Each row is a point. To make a cloud, some directions were put in groups of two or more. Within a group, all points are equally far from the middle, so they leave a hole (a ring in 2 directions, a hollow ball in 3). The other directions are filled evenly. Then the cloud was stretched, turned, moved and blurred a little. How many holes are there, and how many directions does each take, smallest first?

Cloud (20 x 3)
-0.033, 0.005, -0.045
0.047, 0.000, 0.002
0.001, 0.040, -0.032
-0.013, -0.043, -0.033
0.016, 0.005, -0.051
-0.011, 0.022, 0.041
-0.055, 0.011, 0.011
0.024, 0.015, 0.034
0.037, -0.034, -0.006
-0.024, -0.048, -0.005
0.001, -0.050, -0.020
0.005, -0.020, -0.052
-0.040, -0.036, 0.006
-0.047, -0.029, 0.001
-0.046, -0.031, -0.005
0.029, 0.031, 0.015
-0.026, 0.003, -0.050
0.030, 0.028, 0.019
0.044, -0.022, -0.002
0.002, -0.050, -0.019
Holes: 1 (3)

Cloud (28 x 4)
0.012, -0.033, 0.001, 0.051
0.012, 0.021, 0.028, 0.039
0.054, -0.035, 0.029, 0.026
0.022, -0.024, 0.004, 0.069
0.018, 0.016, -0.027, -0.008
-0.024, 0.017, -0.026, 0.041
0.023, 0.036, -0.022, -0.003
0.023, 0.006, -0.029, -0.006
-0.013, -0.012, 0.040, 0.067
0.023, -0.005, 0.031, 0.055
0.026, -0.026, -0.019, -0.009
0.041, -0.044, -0.004, 0.022
0.037, -0.007, 0.029, 0.046
0.067, -0.014, 0.032, -0.003
0.028, -0.025, -0.016, 0.040
0.019, -0.044, -0.008, -0.026
0.007, -0.047, -0.005, -0.018
-0.002, -0.033, -0.009, -0.008
-0.012, 0.000, 0.016, -0.039
0.000, 0.007, 0.034, 0.064
0.021, 0.036, -0.030, 0.006
0.035, -0.014, 0.040, 0.002
0.039, -0.006, -0.020, -0.045
0.008, 0.004, 0.021, -0.038
0.015, -0.048, 0.002, 0.018
0.003, -0.059, 0.017, 0.021
-0.011, 0.050, -0.004, 0.028
-0.031, -0.008, -0.011, 0.086
Holes: 1 (2)

Cloud (51 x 6)
0.000, 0.032, -0.044, -0.023, 0.037, -0.013
0.055, -0.031, 0.011, -0.003, 0.010, -0.020
-0.021, 0.011, 0.009, -0.040, 0.056, 0.039
-0.050, 0.017, -0.019, -0.003, 0.022, 0.009
0.000, 0.004, 0.037, 0.045, -0.057, 0.009
-0.043, 0.022, 0.002, -0.002, 0.050, 0.005
0.059, 0.002, 0.008, -0.002, -0.012, 0.053
0.047, 0.036, -0.030, -0.041, 0.048, 0.009
0.050, 0.044, 0.001, 0.021, -0.037, 0.008
-0.011, 0.023, 0.052, 0.030, 0.011, -0.023
-0.039, 0.043, 0.010, -0.019, 0.007, 0.009
0.046, 0.028, -0.043, -0.029, 0.035, -0.019
-0.008, -0.025, 0.000, -0.027, 0.053, -0.023
-0.041, 0.003, -0.022, -0.012, 0.026, 0.029
-0.013, 0.038, 0.028, -0.034, -0.003, -0.018
0.004, 0.042, -0.030, -0.035, 0.045, 0.014
0.038, 0.053, 0.021, -0.013, 0.006, -0.002
0.035, -0.031, 0.015, 0.014, 0.005, 0.048
-0.033, 0.038, 0.028, -0.020, 0.031, 0.016
0.003, -0.019, 0.009, -0.007, 0.057, -0.020
0.002, 0.055, 0.014, -0.033, 0.015, -0.002
0.025, 0.039, -0.012, 0.048, -0.033, -0.030
-0.005, -0.008, 0.017, -0.018, -0.017, 0.064
-0.048, -0.042, 0.018, -0.018, 0.016, -0.028
-0.009, -0.012, 0.007, 0.001, 0.059, -0.018
-0.068, -0.030, 0.013, 0.019, -0.033, -0.016
-0.045, -0.004, -0.005, -0.011, 0.028, 0.041
0.025, 0.013, 0.026, 0.034, 0.010, 0.037
-0.011, -0.023, 0.036, -0.055, 0.020, -0.012
-0.050, -0.001, 0.039, -0.024, 0.022, 0.037
0.032, -0.007, 0.022, 0.021, -0.073, -0.014
-0.021, -0.040, 0.018, 0.058, -0.037, -0.002
-0.067, -0.029, 0.038, -0.005, 0.007, -0.026
-0.001, 0.008, 0.028, 0.039, 0.036, 0.001
0.021, 0.038, -0.018, 0.040, -0.008, -0.039
0.016, -0.042, -0.003, 0.046, -0.031, -0.020
0.012, -0.009, 0.002, 0.043, -0.004, -0.050
0.038, -0.021, -0.002, -0.006, 0.044, -0.016
-0.070, -0.034, 0.045, -0.006, 0.004, -0.003
-0.036, 0.013, -0.017, 0.017, -0.026, 0.033
0.040, -0.002, 0.025, -0.007, -0.015, -0.048
0.006, -0.051, -0.009, -0.009, -0.002, 0.049
-0.022, -0.026, -0.023, -0.031, 0.038, -0.013
0.005, -0.008, -0.039, 0.025, -0.068, -0.011
-0.018, 0.031, -0.006, -0.035, -0.013, 0.036
0.044, 0.021, -0.012, -0.060, 0.021, -0.015
-0.055, 0.016, -0.001, 0.006, -0.036, -0.010
-0.023, 0.003, 0.018, -0.004, -0.002, -0.065
-0.026, -0.006, 0.032, 0.024, 0.039, -0.034
-0.031, -0.019, 0.035, 0.011, -0.068, 0.003
-0.073, -0.006, 0.011, 0.012, 0.010, 0.000
Holes: 2 (2, 4)

Cloud (88 x 8)
-0.017, 0.050, -0.005, 0.034, 0.026, -0.016, -0.026, 0.002
-0.067, -0.009, 0.019, -0.023, 0.014, -0.003, -0.014, -0.054
-0.035, 0.028, 0.003, -0.016, 0.024, 0.004, -0.048, 0.039
-0.048, 0.010, 0.016, 0.007, -0.019, 0.049, -0.030, -0.020
-0.017, 0.032, 0.047, 0.013, -0.073, -0.031, -0.047, -0.043
0.005, 0.001, 0.017, -0.029, 0.007, 0.041, -0.012, -0.019
-0.047, 0.026, 0.018, -0.018, -0.030, -0.028, -0.004, -0.020
-0.026, 0.016, 0.019, 0.042, 0.042, 0.015, -0.042, -0.027
0.002, -0.027, -0.068, -0.010, -0.026, 0.014, 0.029, -0.031
0.011, -0.023, 0.037, 0.026, -0.012, 0.002, 0.028, 0.000
-0.031, 0.030, -0.019, 0.016, 0.018, 0.017, -0.017, 0.044
-0.029, 0.046, 0.003, 0.022, 0.018, 0.005, -0.055, 0.020
-0.006, -0.036, -0.017, -0.051, 0.045, 0.030, -0.006, -0.013
-0.045, 0.047, 0.049, 0.007, -0.037, 0.019, -0.064, 0.026
-0.009, 0.052, 0.037, 0.038, -0.025, 0.015, 0.003, 0.004
-0.032, 0.027, 0.022, 0.057, -0.035, -0.013, -0.015, -0.011
-0.015, 0.049, 0.018, 0.023, 0.038, -0.037, -0.058, -0.021
-0.011, -0.008, -0.008, -0.055, 0.049, -0.020, 0.019, 0.006
-0.028, -0.020, 0.043, -0.049, 0.008, 0.007, -0.001, -0.022
-0.025, -0.021, -0.051, 0.018, -0.048, -0.014, 0.013, 0.023
-0.024, 0.035, 0.078, -0.006, 0.018, -0.015, -0.006, -0.023
-0.035, -0.011, -0.028, -0.014, -0.040, -0.026, -0.032, -0.020
0.024, 0.035, -0.007, 0.018, -0.019, -0.020, -0.017, 0.005
0.005, 0.016, 0.029, -0.015, 0.057, 0.021, -0.030, -0.032
-0.012, 0.006, 0.024, -0.025, -0.023, 0.029, -0.009, -0.042
-0.039, 0.037, 0.027, -0.022, 0.012, 0.036, -0.056, -0.047
-0.005, -0.027, -0.029, 0.027, -0.018, -0.049, 0.038, 0.009
0.018, -0.006, -0.027, 0.011, 0.004, -0.045, -0.003, 0.039
-0.037, -0.002, 0.008, 0.028, -0.029, 0.026, -0.002, 0.041
-0.047, 0.009, 0.025, 0.023, 0.026, -0.016, -0.033, -0.066
-0.058, -0.016, -0.006, -0.040, 0.005, -0.032, -0.056, -0.029
-0.069, 0.001, 0.025, -0.009, 0.083, -0.017, -0.059, -0.012
-0.023, -0.047, -0.016, 0.034, -0.011, -0.002, 0.022, 0.000
-0.029, -0.057, -0.003, -0.026, 0.003, -0.029, -0.046, -0.006
0.007, 0.038, 0.037, 0.012, 0.029, -0.015, -0.009, -0.017
-0.022, 0.010, 0.045, 0.010, 0.055, -0.049, -0.058, 0.013
-0.011, 0.049, 0.024, -0.023, 0.006, 0.030, -0.019, 0.019
-0.013, -0.016, 0.008, -0.062, 0.023, 0.004, -0.001, 0.015
0.009, 0.031, 0.021, -0.001, 0.063, 0.008, -0.016, -0.020
0.011, 0.000, -0.046, -0.011, 0.010, -0.016, -0.067, 0.006
0.010, -0.001, -0.005, 0.033, 0.049, -0.018, -0.037, 0.018
-0.059, 0.007, 0.003, -0.048, 0.027, -0.017, -0.062, -0.049
0.003, -0.041, -0.059, -0.006, -0.008, 0.040, 0.035, -0.035
-0.032, 0.007, -0.008, -0.015, 0.023, -0.048, -0.002, -0.023
-0.035, -0.004, 0.016, -0.017, -0.002, 0.056, -0.014, -0.012
-0.035, 0.016, 0.039, 0.034, -0.034, -0.074, -0.045, 0.006
-0.028, 0.009, 0.037, -0.018, 0.021, 0.009, -0.060, 0.037
0.002, -0.050, 0.007, 0.010, -0.023, -0.050, -0.012, 0.007
-0.011, 0.004, 0.040, -0.046, 0.028, -0.018, -0.025, 0.027
-0.023, -0.023, -0.008, 0.004, -0.035, -0.036, -0.011, 0.052
-0.086, -0.009, 0.052, -0.008, -0.007, -0.027, -0.036, 0.007
-0.009, 0.017, 0.034, -0.007, 0.069, -0.008, 0.003, 0.028
0.016, -0.016, 0.030, -0.035, 0.024, -0.004, -0.005, 0.003
-0.007, 0.009, 0.044, -0.016, 0.005, -0.023, 0.029, -0.024
0.000, 0.019, -0.029, 0.054, 0.011, -0.003, -0.011, 0.013
-0.053, -0.020, -0.054, -0.013, -0.008, 0.038, 0.012, -0.014
-0.018, -0.005, 0.018, -0.031, -0.042, -0.013, -0.004, -0.038
-0.019, -0.018, -0.027, 0.020, -0.086, -0.010, 0.017, 0.018
0.014, 0.032, -0.042, 0.027, 0.008, -0.006, -0.039, -0.022
-0.059, 0.041, 0.045, -0.032, 0.015, 0.020, -0.045, -0.035
-0.002, -0.017, -0.043, 0.013, 0.022, -0.051, 0.013, 0.031
-0.005, 0.006, 0.053, 0.024, 0.001, 0.026, -0.019, -0.010
0.018, 0.036, 0.010, 0.032, 0.022, 0.000, -0.022, 0.015
-0.035, 0.021, 0.014, 0.041, -0.026, -0.038, -0.063, 0.023
-0.011, 0.056, 0.016, 0.006, -0.042, 0.027, 0.001, 0.017
-0.031, 0.026, -0.008, -0.010, -0.021, -0.017, -0.021, 0.045
0.014, -0.015, -0.013, 0.028, -0.037, 0.028, 0.011, 0.032
-0.023, 0.053, -0.004, 0.008, 0.072, 0.018, -0.017, -0.011
-0.030, -0.030, -0.067, -0.019, 0.051, 0.038, 0.016, 0.043
-0.044, 0.047, 0.038, -0.002, 0.018, -0.004, 0.024, -0.011
-0.040, -0.012, 0.031, -0.013, -0.023, 0.051, 0.014, -0.002
-0.070, -0.006, 0.030, 0.003, 0.061, -0.035, -0.052, -0.021
0.014, 0.024, 0.048, -0.012, 0.000, 0.029, -0.003, 0.008
-0.013, -0.005, 0.017, -0.061, 0.029, 0.002, 0.031, 0.015
-0.023, -0.042, 0.001, 0.005, 0.007, -0.049, 0.001, -0.024
-0.010, -0.011, -0.052, -0.019, 0.037, -0.014, -0.034, 0.038
0.008, 0.004, -0.005, -0.005, 0.024, -0.054, -0.002, -0.005
-0.026, 0.038, 0.009, 0.021, -0.047, 0.037, 0.003, 0.034
0.023, -0.003, 0.001, 0.049, -0.060, -0.005, 0.004, 0.009
-0.012, 0.027, 0.021, -0.022, 0.009, -0.037, 0.025, 0.002
-0.061, 0.025, -0.007, -0.010, -0.038, 0.009, 0.003, -0.003
-0.067, 0.019, 0.029, -0.047, 0.015, 0.011, 0.005, 0.015
0.018, 0.039, -0.010, -0.008, 0.063, 0.015, -0.029, -0.016
0.023, 0.008, -0.032, 0.020, 0.056, -0.004, -0.034, 0.025
-0.012, -0.004, -0.018, 0.023, -0.007, -0.017, -0.065, 0.029
-0.010, -0.031, -0.017, -0.020, 0.008, 0.013, 0.024, 0.066
-0.036, -0.027, -0.025, 0.022, -0.006, -0.020, -0.027, 0.030
-0.051, -0.023, 0.025, 0.027, -0.061, -0.058, -0.043, -0.013
Holes: 1 (6)

Cloud (94 x 9)
-0.018, 0.016, 0.001, -0.019, -0.045, -0.036, -0.032, -0.030, 0.028
0.017, 0.033, -0.004, 0.020, -0.048, -0.016, 0.005, -0.057, 0.029
-0.050, -0.018, 0.040, 0.020, 0.027, 0.030, -0.002, 0.016, 0.026
-0.023, -0.037, -0.023, 0.043, -0.031, 0.004, 0.039, -0.002, -0.003
-0.037, 0.012, -0.018, -0.044, -0.022, -0.012, -0.006, 0.013, 0.019
0.002, -0.057, 0.009, -0.009, -0.003, 0.017, -0.014, 0.054, -0.015
-0.015, -0.031, -0.042, 0.008, 0.014, 0.016, 0.012, -0.016, 0.009
0.027, -0.017, -0.023, 0.003, -0.014, 0.023, 0.031, 0.061, 0.064
-0.036, -0.026, 0.046, 0.015, -0.001, 0.015, -0.015, 0.042, 0.008
-0.067, -0.012, 0.051, 0.006, 0.021, 0.000, 0.029, -0.063, 0.014
0.059, 0.041, -0.017, -0.010, -0.021, -0.018, 0.014, -0.048, -0.021
0.012, -0.050, -0.016, -0.008, -0.078, -0.038, -0.021, 0.020, -0.028
-0.039, -0.032, -0.009, -0.039, -0.007, -0.059, 0.019, -0.029, -0.020
-0.044, 0.013, 0.044, 0.015, 0.022, 0.041, 0.021, -0.038, 0.037
-0.014, -0.038, -0.018, -0.038, -0.056, -0.019, -0.014, 0.021, 0.014
-0.036, -0.023, -0.011, 0.004, 0.049, 0.012, 0.026, 0.008, 0.005
0.002, 0.027, 0.002, -0.044, 0.015, 0.043, 0.010, -0.012, 0.049
0.033, 0.004, 0.017, -0.055, -0.001, -0.038, 0.033, -0.052, 0.020
0.006, -0.030, -0.007, -0.030, 0.033, 0.016, 0.058, 0.065, -0.002
-0.064, -0.001, 0.016, 0.022, 0.000, 0.016, 0.036, -0.024, 0.023
-0.017, -0.024, -0.018, -0.017, -0.029, -0.001, -0.005, 0.074, 0.018
0.015, 0.026, -0.013, -0.015, -0.002, 0.050, 0.005, 0.008, 0.005
0.009, 0.019, 0.036, 0.009, -0.058, -0.046, 0.004, -0.002, 0.014
-0.018, 0.025, 0.010, 0.018, -0.011, -0.019, -0.054, 0.024, -0.013
-0.031, 0.011, -0.016, -0.005, 0.017, -0.001, 0.037, -0.049, 0.038
-0.027, -0.009, -0.022, -0.013, -0.036, 0.012, -0.022, -0.015, 0.002
-0.003, 0.032, 0.000, 0.021, 0.019, -0.056, -0.025, 0.004, 0.008
-0.024, 0.004, 0.046, -0.003, 0.019, 0.006, -0.023, 0.010, 0.054
-0.041, 0.008, 0.011, -0.010, 0.029, 0.008, 0.024, -0.035, 0.013
0.014, 0.006, 0.014, -0.036, 0.039, 0.026, 0.019, 0.011, 0.051
0.006, -0.046, -0.015, 0.005, -0.008, 0.028, -0.001, 0.048, 0.051
0.018, -0.033, 0.020, 0.009, 0.025, -0.031, 0.008, -0.083, 0.000
-0.001, 0.009, -0.017, -0.051, 0.020, 0.026, 0.010, -0.019, -0.005
-0.032, 0.036, 0.010, -0.015, -0.005, 0.038, 0.001, -0.046, 0.032
-0.024, -0.054, 0.024, -0.007, 0.054, 0.033, -0.007, 0.003, 0.026
-0.066, -0.030, 0.007, -0.002, 0.013, 0.011, 0.046, 0.013, 0.004
0.012, -0.019, -0.002, -0.030, -0.007, -0.034, 0.062, 0.011, 0.029
0.013, -0.017, 0.001, -0.014, -0.034, -0.060, 0.026, 0.019, -0.008
0.004, -0.050, 0.020, -0.019, 0.052, -0.018, 0.048, -0.080, 0.004
0.007, 0.034, 0.059, 0.004, -0.024, 0.018, 0.019, -0.057, 0.045
0.015, 0.010, -0.048, -0.032, 0.001, -0.018, 0.062, -0.011, -0.011
0.003, -0.002, -0.029, 0.001, -0.043, 0.016, 0.054, -0.049, 0.014
-0.019, 0.008, 0.009, -0.039, 0.034, 0.026, 0.035, 0.018, 0.032
-0.043, -0.048, -0.006, 0.009, -0.059, -0.020, 0.037, -0.004, 0.042
-0.008, 0.040, 0.017, -0.013, -0.039, 0.020, -0.005, 0.030, -0.006
-0.011, -0.007, 0.026, -0.081, 0.019, -0.025, 0.037, 0.021, -0.010
-0.045, -0.042, 0.003, -0.019, 0.010, 0.000, 0.005, 0.053, 0.027
0.002, 0.010, 0.006, -0.033, 0.029, 0.002, 0.071, -0.067, 0.047
-0.014, 0.019, -0.004, -0.003, -0.096, -0.023, 0.003, -0.037, 0.040
-0.033, -0.025, 0.016, 0.006, 0.013, 0.019, -0.032, -0.026, 0.005
0.018, 0.007, -0.002, -0.015, 0.006, -0.041, 0.032, -0.031, -0.039
0.001, 0.002, -0.028, -0.014, -0.008, -0.034, 0.015, -0.029, -0.040
-0.005, 0.067, 0.009, 0.019, 0.033, -0.021, 0.040, -0.027, 0.026
-0.005, 0.008, 0.027, -0.065, -0.015, -0.083, 0.050, -0.031, 0.013
-0.016, -0.035, 0.035, 0.005, 0.001, 0.011, -0.011, 0.054, 0.002
0.029, 0.009, 0.039, 0.011, 0.031, -0.013, -0.038, 0.016, 0.036
0.002, -0.042, 0.011, 0.000, -0.019, -0.008, -0.012, 0.024, 0.034
-0.001, 0.054, 0.005, -0.030, -0.009, 0.030, 0.007, -0.004, 0.012
-0.014, -0.025, -0.015, 0.022, 0.054, 0.024, -0.010, -0.002, 0.000
-0.050, 0.059, 0.055, -0.054, -0.002, 0.000, 0.034, -0.052, 0.044
0.049, -0.047, 0.023, 0.011, 0.024, 0.019, 0.003, 0.001, 0.000
-0.003, -0.010, 0.029, -0.002, -0.079, 0.024, 0.040, -0.029, 0.042
-0.037, -0.024, 0.020, 0.056, 0.009, 0.004, -0.037, -0.007, 0.017
0.042, 0.004, -0.003, 0.005, 0.002, 0.023, -0.022, 0.062, -0.033
0.018, -0.002, 0.002, -0.050, 0.086, -0.006, 0.045, 0.042, -0.002
-0.025, -0.041, -0.007, 0.006, 0.022, -0.028, 0.014, -0.028, -0.018
-0.013, -0.009, 0.073, -0.018, 0.024, -0.014, 0.022, -0.030, -0.006
-0.007, 0.042, -0.003, -0.018, -0.013, 0.009, 0.040, -0.032, -0.007
-0.010, 0.032, 0.039, 0.009, -0.024, -0.077, 0.016, -0.020, 0.000
-0.006, -0.047, 0.013, 0.001, -0.034, 0.005, 0.066, 0.024, 0.035
0.018, 0.029, 0.030, 0.003, -0.008, -0.069, -0.006, 0.008, 0.020
-0.015, -0.012, -0.016, 0.050, -0.041, 0.007, -0.016, 0.057, 0.039
-0.025, 0.008, -0.018, -0.007, 0.038, 0.005, 0.009, -0.013, 0.013
0.010, 0.020, 0.006, -0.049, 0.064, 0.011, -0.006, -0.017, 0.010
-0.032, 0.032, -0.005, -0.020, -0.023, -0.013, 0.061, -0.031, 0.013
0.023, -0.062, 0.023, -0.013, 0.068, -0.006, 0.057, 0.004, 0.034
-0.043, -0.057, 0.022, -0.018, 0.015, -0.017, 0.058, -0.057, -0.011
0.052, -0.030, 0.002, 0.023, 0.013, -0.007, -0.017, 0.061, -0.002
0.005, -0.007, 0.015, 0.017, 0.024, 0.002, 0.010, -0.001, -0.062
-0.035, -0.053, 0.002, -0.001, -0.027, 0.017, 0.007, 0.018, 0.072
0.030, -0.022, 0.028, 0.046, 0.031, -0.026, 0.010, -0.005, 0.020
-0.034, 0.034, 0.049, -0.025, -0.001, -0.036, 0.080, -0.013, 0.050
0.006, 0.041, 0.048, -0.005, -0.006, -0.026, 0.038, 0.014, 0.022
-0.003, -0.037, -0.004, -0.028, 0.039, -0.018, -0.031, -0.024, 0.030
0.041, 0.027, 0.012, -0.023, 0.007, -0.023, 0.021, -0.009, -0.045
-0.032, -0.003, -0.012, 0.035, -0.073, -0.005, -0.006, -0.027, 0.011
-0.005, -0.021, 0.004, -0.009, -0.016, 0.014, -0.034, 0.024, 0.002
-0.025, -0.033, -0.030, -0.017, -0.043, -0.013, 0.010, -0.023, 0.032
-0.038, -0.012, -0.012, 0.051, -0.038, -0.006, -0.001, 0.025, 0.031
-0.015, 0.006, 0.023, -0.061, 0.012, -0.025, 0.065, -0.024, -0.005
0.025, 0.007, 0.043, -0.018, 0.021, -0.067, -0.039, 0.021, 0.003
-0.031, 0.012, 0.021, 0.013, -0.042, -0.022, 0.023, -0.078, 0.038
-0.012, -0.022, 0.024, 0.003, -0.023, 0.022, 0.057, 0.053, 0.040
-0.024, 0.029, -0.004, 0.017, 0.011, 0.020, -0.025, -0.012, 0.044
Holes: 1 (3)
